Rows are points. Each copy is the shape, with its points in the same order, turned, moved and blurred by noise. Say if it was mirrored as well.

Shape, 7 rows:
[[ 1.8  8.5 -3.2]
 [ 0.7 -2.6  5.4]
 [-0.6 -1.3  5.8]
 [-0.8 -2.2 -2.9]
 [ 0.3  0.9 -0.2]
 [ 3.3 -0.3 -3.5]
 [ 0.5 -2.9 -0.4]]
Copy 1 (7 x 3):
[[ 6.3  5.1 -1.2]
 [-3.5 -4.8 -1.5]
 [-2.5 -5.1  0.0]
 [-4.7  3.5 -0.5]
 [-1.0  1.1 -1.0]
 [-2.0  4.1 -4.2]
 [-4.7  0.9 -1.8]]
Copy 1 is: only turned
Copy 2:
[[-4.2  8.7 -1.8]
 [ 5.4 -1.1 -3.0]
 [ 4.9 -1.9 -3.9]
 [-0.4 -0.5  3.3]
 [ 0.3  1.4 -0.6]
 [ 1.0  3.7  4.0]
 [ 2.6 -0.7  2.2]]
Copy 2 is: mirrored
Copy 3:
[[-0.5 -2.3 -7.3]
 [ 4.8 -0.2  4.9]
 [ 5.4  0.9  3.8]
 [-2.7  1.3  2.6]
 [ 0.2  0.0  0.2]
 [-3.3 -3.1  1.0]
 [-1.2 -0.6  4.1]]
Copy 3 is: only turned
Copy 4:
[[ 0.9  6.5 -5.8]
 [-0.6 -6.9  0.0]
 [-1.8 -6.0 -1.2]
 [ 0.6  0.5  4.0]
 [ 0.4  0.1  0.0]
 [ 4.2  1.5  1.2]
 [ 1.4 -2.0  3.3]]
Copy 4 is: mirrored

Shape (8 x 4):
[[ 3.3  1.1  2.3  1.2]
 [-5.3 -0.6  6.6 -1.5]
 [ 1.6 -6.3  0.8  5.5]
 [-2.6  0.1  1.6  3.1]
 [ 1.3 -2.5  2.9  2.3]
 [-0.8 -0.4 -3.7 -2.4]
 [-0.8 -0.5  6.8 -2.7]
 [-1.3 -2.0 -2.6 -0.3]]
Copy 1:
[[ 2.1  0.8 -1.3 -0.1]
 [ 1.8 -0.4  1.2 -9.5]
 [ 7.1 -3.2  4.7  0.6]
 [ 0.7  0.3  3.9 -3.4]
 [ 4.6 -1.0  1.3 -1.5]
 [-2.9 -5.0 -0.1 -0.9]
 [ 2.9 -0.1 -2.8 -7.2]
 [-1.0 -4.7  1.6 -1.2]]
Copy 1 is: only turned
Copy 2:
[[ 0.8 -1.8  1.7  3.9]
 [-8.8 -2.6  1.3  3.4]
 [ 1.1 -8.1  0.0 -2.2]
 [-2.8 -3.1  4.0 -0.4]
 [-0.7 -5.5  0.4  1.7]
 [-0.8  2.3 -1.4 -1.7]
 [-5.4 -2.3 -0.6  5.9]
 [-1.5 -0.6 -0.9 -2.9]]
Copy 2 is: mirrored

Shape:
[[ 0.9 -1.8  4.4  2.3  2.5  0.9 -1.9 -1.6]
 [-2.6  3.3  4.4  2.5  5.8  1.7 -0.4 -4.4]
 [ 3.9  2.1  1.1 -3.4 -2.8  0.4  3.4  0.9]
 [-2.1  3.2  3.8  3.4  3.2 -5.0 -4.2 -1.6]
 [ 8.6  5.3  0.6 -4.2 -2.8 -1.5  0.2  1.5]
 [-1.6 -0.8 -1.8  0.4  3.0 -5.2 -1.6 -3.8]
 [-1.6 -2.5 -4.7  4.3 -0.9  0.7 -1.0 -4.9]
 [-4.0 -4.3 -3.9 -1.7  1.5  1.3 -1.8 -5.3]
 [ 6.1 -2.0  1.6 -2.0 -1.1 -1.6  4.2 -1.2]
 [ 6.2  3.4 -2.1 -1.4  3.5  1.7  3.5  2.9]
 [-3.1 -3.2 -4.1  0.8  2.8 -1.7 -6.5 -1.9]
 [-2.5  0.9  2.6  1.8  2.2 -3.2 -3.8 -2.0]
 [-5.9 -0.6  0.4  2.5  1.4 -3.7 -2.8  0.5]]
Copy 1 (13 x 8):
[[-2.1 -2.2  1.5 -1.8  1.3 -2.3 -3.7  2.6]
 [ 3.3  0.8  2.1  1.7  3.9 -1.6 -4.3  2.6]
 [ 0.5 -4.9 -0.1 -3.7 -0.9  2.3  2.8 -3.7]
 [-1.1  2.2  7.3  1.4 -0.1 -3.8 -1.1  2.7]
 [ 0.4 -1.8  4.1 -7.6 -2.5  4.6  3.4 -4.2]
 [-0.6  3.1  2.1 -0.5 -0.4 -6.9 -0.5 -2.4]
 [-4.7  4.0 -4.5  0.5 -1.2 -3.1 -2.1 -1.2]
 [-0.2  1.1 -5.2 -0.5 -3.6 -6.9 -3.8 -1.9]
 [-2.5 -4.4  0.6 -5.6  2.6 -1.0  1.7 -4.5]
 [ 2.2 -0.1 -1.7 -7.2  1.6  1.8  5.2  0.2]
 [-2.2  4.1 -0.9 -2.0 -5.5 -7.5 -2.1  1.9]
 [-1.1  1.2  4.4  1.2 -1.4 -4.3 -2.1  1.7]
 [-1.8  1.0  2.3  2.9 -3.1 -6.4  0.7  3.0]]
Copy 1 is: mirrored
Copy 2, 13 rows:
[[ 2.3 -0.8 -1.4 -0.5  5.2  3.2  0.5  0.5]
 [ 2.7  5.7  1.9  1.3  7.0  2.4  1.6  2.9]
 [-1.4  2.1 -1.8 -5.0  0.5 -1.8 -2.1 -4.7]
 [ 7.1  0.4  2.6 -2.4  5.7 -1.7  3.2  3.4]
 [-0.6  1.7 -5.2 -8.2  2.4 -4.8 -0.3 -5.9]
 [ 1.9 -2.3  0.2  3.1  5.0 -4.0  4.2 -0.3]
 [ 1.0 -0.6  2.0  4.4  1.3  2.3  7.1 -3.9]
 [-4.4 -1.6  1.5  5.1  2.7  1.2  5.9  0.3]
 [ 0.3 -1.2 -4.2 -0.6  2.8 -1.1 -3.8 -6.0]
 [ 1.0  5.4 -7.8 -2.2  0.0 -2.4  0.6 -2.5]
 [ 0.3 -4.5 -0.1  2.5  2.7 -0.7  8.1  3.2]
 [ 3.8 -1.1  1.5 -0.6  4.9 -0.8  3.3  2.5]
 [ 4.3 -2.0  3.3  1.0  0.6 -1.2  3.2  4.0]]
Copy 2 is: mirrored
Copy 3:
[[ 4.8  1.3  4.6  0.4  0.6 -0.2  1.6  1.0]
 [ 4.0 -0.8  5.0 -4.0  6.5  0.2  2.4 -0.3]
 [-2.4  4.7 -0.9 -2.5 -1.9  2.6 -2.0  0.6]
 [ 2.1 -6.6  2.8  0.5  2.1 -0.8  2.9 -0.1]
 [-1.8  1.6 -4.5 -3.4 -4.1  3.5 -2.6  5.4]
 [ 4.2 -2.8 -1.7 -0.3  0.8 -3.1  0.9 -4.4]
 [ 6.4  2.4 -3.1  2.2  1.4  1.0  5.2 -5.3]
 [ 8.2  2.5 -1.1  0.4  2.3  0.5 -0.8 -7.7]
 [-0.3  6.3 -0.1 -2.1 -4.5 -1.2  0.2  0.1]
 [ 0.1  5.2 -4.3 -2.1  2.8 -0.5 -2.2  5.6]
 [ 8.8 -2.1 -2.1  4.4  2.1 -0.7 -0.6 -4.3]
 [ 3.2 -4.0  2.1  0.8  1.7 -0.4  1.3 -1.8]
 [ 1.9 -3.9  1.6  4.2  3.6 -0.8  0.4 -4.5]]
Copy 3 is: mirrored
Copy 4, 13 rows:
[[ 2.3  2.7  0.3  0.0  4.3  2.9  0.3  5.6]
 [-1.4  9.0  0.4 -1.6  3.6  2.6  1.7  3.6]
 [ 1.9  0.0 -0.7  5.4 -3.4  3.0 -1.0  0.0]
 [-2.0  5.2 -3.7  0.0  4.4 -3.2  1.8  5.8]
 [ 5.2  1.3 -1.9  8.7 -3.3 -1.4 -1.2 -0.9]
 [-1.6  0.6 -0.5 -1.4  2.9 -2.0  6.0  2.1]
 [-2.2 -2.1  4.4 -3.1  4.8 -0.5  0.6 -0.4]
 [-0.9 -1.9  1.0 -3.8  5.2  3.7  4.8 -2.4]
 [ 2.8 -1.7  2.5  5.3 -2.6  2.8  2.2  3.3]
 [ 6.1  3.5  1.5  1.0 -5.8  0.2 -0.2 -0.2]
 [ 1.0 -1.5 -2.1 -5.2  6.5 -1.7  3.9  0.0]
 [-1.3  3.0 -3.0 -0.7  4.8 -1.0  2.1  4.2]
 [-3.4  0.3 -4.3 -4.2  3.3 -0.8  1.5  4.0]]
Copy 4 is: mirrored

Shape:
[[-1.0  3.8  1.5  3.3  3.3 -8.0 -0.6  4.3 -0.2]
 [ 2.3 -3.5  2.8 -4.2 -7.6  2.2  0.1 -3.8 -0.9]
 [ 1.7  5.2  1.0 -1.7  1.3  3.5  6.8  8.8  2.0]
 [-2.1 -1.8 -0.5  3.5 -2.4  2.9  3.4 -1.6 -6.5]
 [ 0.5 -2.2  0.9  2.9  0.2  3.5  2.8 -1.7  3.1]
 [ 1.3  0.1  1.9  1.6  2.6  1.6  1.1 -4.5  3.7]
 [-4.0 -0.1  5.6 -0.2  3.5  2.4  7.1  2.1 -1.3]
 [ 0.5  2.1 -0.2 -0.2  3.4  4.0 -2.6  0.4  3.7]
 [-2.4 -0.3  0.8  1.7 -2.6  1.6 -2.7 -3.0  4.1]
 [-0.6  1.0  0.6 -0.5  3.3 -8.8 -2.0  3.0  1.1]
 [-0.7  3.4  1.2 -2.8  2.6  1.4 -2.1 -1.8  1.5]
 [ 1.9 -1.3  7.7  3.6  3.5  3.7  1.3  1.1  3.9]
 [ 0.4 -3.7 -0.3  1.3  1.5  3.0 -2.8 -1.7  4.1]]
Copy 1, 13 rows:
[[-1.5  1.6  7.1 -2.9  7.5 -1.9  4.1  3.8  3.6]
 [ 3.1 -1.4 -0.6 -1.1 -5.9  5.2 -1.4 -3.9 -0.3]
 [-4.8  3.8 -3.9 -1.6  5.8  7.7  5.2  5.8 -2.2]
 [ 1.7 -6.1 -0.8  6.4  2.1  2.8  0.3  0.5  1.0]
 [ 2.5  0.4 -3.8  0.8  4.0  1.0  3.2 -3.4 -1.8]
 [ 1.6  3.0 -0.4  0.7  5.2  0.3  1.0 -5.1 -2.1]
 [ 0.6 -1.6 -2.8 -0.6  9.3  4.9 -2.2  3.4 -2.3]
 [-0.1  7.1 -2.3  2.4  3.1 -0.8  2.2 -0.3 -1.1]
 [ 1.6  1.9 -2.1  0.3  1.7 -1.4  1.0 -5.2  2.9]
 [-2.0  1.5  6.4 -4.8  4.2 -4.5  2.4  2.9  2.1]
 [-2.2  5.8  0.8  1.5  3.3  0.1 -1.9 -0.8 -0.4]
 [ 7.0  4.6 -1.7 -1.1  8.0  3.0  2.6 -1.0 -2.4]
 [ 3.1  3.1 -3.3  1.3  1.1 -3.5  1.8 -2.9 -1.7]]
Copy 1 is: only turned
Copy 2, 13 rows:
[[-4.9  6.8  6.1 -0.5 -2.8 -6.8  1.3  1.5  0.2]
 [ 4.9  1.2 -6.0 -4.4  2.8  0.6 -3.9  0.4 -2.5]
 [-1.5  1.1  7.9 -3.4 -3.7  5.5  1.0  7.2 -1.9]
 [-4.6 -0.4 -3.0 -2.4  1.2  2.1 -1.0 -2.0  3.6]
 [ 2.8  0.5 -0.6 -1.4 -2.5  2.0  3.7 -0.2  2.6]
 [ 3.2  1.2 -1.2  1.0 -0.1 -1.0  5.6  1.7  1.4]
 [-1.5  4.2  4.9 -2.5  3.5  5.4  4.2  1.1  2.2]
 [ 3.5  0.7  2.7  4.9 -2.6 -0.4  1.0  2.4  0.4]
 [ 5.0  1.1 -0.8  0.2 -0.8 -3.6 -0.7  0.8  4.5]
 [-1.6  6.0  6.2 -0.6 -1.2 -8.5  0.6 -0.2 -3.0]
 [ 2.1  0.5  2.4  3.5  1.9 -2.8  0.7  3.8 -0.7]
 [ 3.6  7.5  1.0  1.5 -2.3  3.6  5.1  1.8  1.5]
 [ 5.6  1.1 -0.7  2.6 -2.7 -1.0  1.5 -2.6  0.9]]
Copy 2 is: only turned
Copy 3 (13 x 9):
[[ 3.2 -3.4 -4.9 -0.4  1.3  3.6 -6.7  1.0 -1.2]
 [-0.1  2.5  6.9 -1.5 -4.2 -5.9  2.2  3.2  3.7]
 [-2.0 -6.2 -4.0 -4.8 -2.4  6.3  5.9  1.3  2.6]
 [-3.8  3.5  3.7 -0.6 -7.2  2.6 -1.5  3.2 -3.1]
 [-4.6  2.7  1.5 -2.4  0.1  0.2  1.6 -1.7 -1.0]
 [-1.8  2.6  0.5 -0.5 -0.2 -0.6  0.5 -5.5  0.2]
 [-1.2  2.9 -0.7  1.6 -1.5  7.9  3.8  1.8  1.3]
 [ 0.6 -2.9  2.1 -3.0  0.0  0.9  2.3 -5.7 -2.3]
 [ 1.2  3.1  2.6 -4.0  0.3 -2.8  0.7 -1.7 -3.5]
 [ 4.3 -4.6 -2.9  2.0  2.9  0.2 -5.2  0.9 -0.6]
 [ 3.4 -1.5  1.3  0.0 -2.2  0.1  1.8 -4.4 -0.7]
 [-2.4  2.5  2.4 -3.5  3.4  5.3  0.5 -4.0  3.6]
 [-2.1  0.1  4.8 -1.6  2.3 -1.7  0.6 -3.6 -3.1]]
Copy 3 is: only turned
Copy 4:
[[ 3.0  5.8 -6.6  4.3  0.7  1.0 -3.5 -0.5 -4.7]
 [ 4.3 -5.8  7.4 -1.2  1.8 -4.7 -1.9 -0.4 -2.6]
 [ 5.7  6.5 -3.6 -5.9  2.5 -1.8  1.1  7.5  0.6]
 [-2.2 -3.9 -1.7 -0.8 -2.7 -7.3 -1.1  2.9 -3.7]
 [-2.4  2.7  3.8 -0.7  0.0 -3.7  1.0  1.4 -0.7]
 [-0.2  3.7  5.0  1.1 -2.9 -1.2  1.5  0.0 -2.4]
 [-1.0  3.6  0.2 -3.3 -2.2 -1.5 -4.2  8.4 -4.0]
 [ 0.3  2.9  1.3 -1.0  0.2  2.4  5.2  0.8 -1.9]
 [-1.9  0.5  3.4 -1.8  1.5 -0.7  0.4 -4.2 -4.1]
 [ 3.2  3.4 -4.4  5.1  0.9  3.8 -4.8 -1.9 -2.4]
 [ 3.1  1.2  1.4 -1.2 -2.2  3.2  1.8 -0.1 -4.0]
 [-1.5  6.3  5.3  2.0  2.6 -1.4  1.6  5.9 -4.5]
 [-2.7  0.3  4.0  1.1  1.6  0.9  2.6 -0.7 -0.2]]
Copy 4 is: mirrored

Shape, 14 rows:
[[ 2.4  3.1  1.2  3.5 -0.2 -2.6 -0.1  2.4 -0.5  4.7 -6.2]
 [ 4.7  1.1  1.1  6.7  2.2  3.2 -0.7 -0.6 -3.3  2.7 -2.8]
 [ 4.5  0.4  1.2  4.7 -0.8 -1.1 -3.6  0.7  0.9  5.7  3.0]
 [-3.8 -2.7  2.0 -4.7 -5.6  2.1 -2.8  3.5  6.4 -5.3  3.5]
 [ 5.8 -1.0  3.4  0.1 -1.6 -3.5 -6.6  3.4 -1.8  2.2 -0.3]
 [-5.5 -0.3 -1.4 -2.7 -8.3 -1.5 -1.0 -1.7  0.3 -4.0  3.5]
 [-5.1 -3.9 -3.2 -4.2 -3.5  2.5 -1.0 -0.5 -0.3  1.2  2.0]
 [ 0.4 -2.0 -1.0 -1.7 -1.5 -2.6 -6.6 -0.4  3.1 -3.3 -1.5]
 [ 3.3  1.8 -0.4  0.5  2.1  0.4  2.0 -0.2 -0.9  5.8 -1.1]
 [ 0.2  2.6  5.2  3.3  3.3 -0.4 -3.7  2.4 -4.0  4.0 -3.5]
 [-2.2 -0.4 -0.4  0.2 -1.1 -3.5 -8.6  3.0  5.2 -1.4  3.9]
 [ 3.5  2.4 -1.6  0.2  1.6 -2.7 -1.6  2.7 -1.9 -0.4  3.4]
 [-0.9 -3.8  4.0  3.3  2.1 -2.7  2.9 -0.2 -1.6  1.8 -2.8]
 [-5.8 -4.8 -4.6  0.2 -5.1  2.1  3.3  3.9 -1.4 -1.1 -0.5]]
Copy 1, 14 rows:
[[ 0.7 -0.3 -2.6 -2.3 -2.7 -1.8 -1.2 -4.7  0.9  1.0 -5.3]
 [ 2.9  0.4 -4.4 -3.1 -2.4 -4.3 -0.1 -1.1 -1.1  4.3 -0.6]
 [-0.6  4.2 -4.6 -5.4 -1.5 -1.9  3.8 -0.9  3.5 -0.1 -0.4]
 [-7.6  0.1  0.7  0.6  2.6  4.0 -4.3  4.6  8.8 -2.8  5.5]
 [-6.1 -0.3 -3.3 -5.2 -2.6 -1.0  2.9 -5.0  2.0  0.2  2.3]
 [-3.9  1.4  4.0 -0.3  0.8  2.9 -4.0  4.5  0.3 -6.4  4.3]
 [-2.7 -1.2  1.0  4.8 -1.4  1.7  0.8  5.8  2.6 -4.4  4.1]
 [-3.4 -4.9 -1.1 -3.4  1.4  0.1 -1.8 -0.7  3.9 -5.5  3.8]
 [ 1.1  1.3 -2.3  0.8  0.2 -2.3  2.5 -1.4  0.6  1.9 -3.3]
 [-1.3 -1.6  1.6 -3.1 -6.1 -5.3  0.8 -3.9  3.0  3.7 -2.2]
 [-2.3 -0.2  0.3 -5.6 -1.0  2.2  0.2 -0.5  9.2 -6.2  3.5]
 [ 0.4  1.5  1.0 -2.4 -0.2  2.3  3.0 -4.0  2.3  0.8  2.7]
 [ 0.2  1.9 -0.7  2.6 -2.2 -6.2 -2.1 -4.5  1.8 -0.2  1.5]
 [ 1.0  0.7 -2.1  7.0 -4.5  3.6 -4.8  2.8  1.4 -4.1  3.7]]
Copy 1 is: only turned
Copy 2:
[[-3.1 -0.9  2.9  0.0  9.1 -3.7 -0.5  4.5  1.3  2.6 -0.1]
 [-3.9 -0.8  5.1  0.8  4.5  0.6 -5.9  5.9  3.7  3.0  2.7]
 [-6.7 -1.1  3.0  2.8  3.1  1.4 -0.6  7.7 -3.0  1.2  2.7]
 [-3.6 -0.2 -4.4  1.0 -6.7  0.0  0.9 -1.0 -3.6 -0.3 -8.1]
 [-2.0 -4.4  4.3  0.0  4.5  2.1  0.2  6.8 -4.3 -0.9 -2.9]
 [-0.8 -1.5  0.3  7.2 -5.4 -3.5  1.8 -3.3 -3.2  0.4 -3.8]
 [-4.7  0.5  3.0  2.7 -4.1 -1.5  1.6 -4.3 -0.1 -3.5 -1.1]
 [ 0.5 -1.9  0.5 -0.7 -2.0 -3.7 -1.5  3.5 -4.9 -2.7 -2.8]
 [-4.2 -0.5  2.8  0.2  4.3 -0.2  1.7  3.8  3.6  1.2  4.2]
 [-1.2  3.3  5.1  1.4  7.3  1.2 -1.4  6.8  2.0  0.7 -2.4]
 [-2.3  1.7 -2.2  3.1 -0.9 -0.6 -0.8  4.2 -8.9 -3.4 -2.6]
 [ 1.0 -1.9 -0.4  2.4  2.8  3.2 -0.1  3.3 -1.8 -0.3  2.7]
 [-1.4  3.0  6.4 -2.8  2.1 -1.4  0.1  1.8  0.2  5.6  0.4]
 [-4.4  0.1  2.2  2.0 -0.9 -1.7 -2.0 -9.4 -0.3  1.3 -1.6]]
Copy 2 is: mirrored
Copy 3, 14 rows:
[[ 1.2  3.8  0.0  0.9  5.3 -4.3 -5.8 -0.7 -3.8  1.0 -0.7]
 [-4.1  1.1 -2.9  0.9  4.0 -2.7 -7.1 -1.4  0.5 -0.7 -1.8]
 [-0.2  6.0 -4.0 -2.2  2.9  1.8 -3.2 -1.6 -0.6  0.3 -4.8]
 [ 3.9  3.8  4.4  1.6  0.0  1.5  9.5  3.0  5.4 -0.2 -3.7]
 [ 2.1  5.3 -4.8 -0.2 -0.1 -1.8 -1.5  2.5 -2.3 -4.7 -3.7]
 [ 3.8 -1.6  5.1  2.7 -2.6  5.3  4.5  2.5 -0.3  2.7 -3.2]
 [ 0.2  0.7  7.8 -1.0 -2.5  4.9  1.4 -2.0  1.1 -1.4 -2.0]
 [ 1.0  5.9  0.5  3.0 -3.6 -1.6  3.9  2.0 -1.3  0.9 -0.4]
 [ 0.7  1.2 -0.8 -2.3  3.2 -1.5 -4.8 -5.7  0.0  0.0 -0.1]
 [-2.2  2.2 -0.8 -2.6  5.3 -3.4 -5.8  3.6 -2.2 -1.3  0.3]
 [-0.4  7.7  0.0 -1.5 -1.4  0.6  6.7  3.1 -2.2  2.0 -3.8]
 [-0.6 -1.5 -3.6 -1.8  0.2 -1.6  2.5 -1.9 -3.2 -0.6 -3.3]
 [-0.4  2.4  0.4  1.7  6.1  2.2 -2.7  0.4 -1.6 -2.3  4.8]
 [-0.2 -1.4 10.4  5.0  2.2  3.8  2.5 -2.9 -1.9 -2.1 -3.1]]
Copy 3 is: mirrored
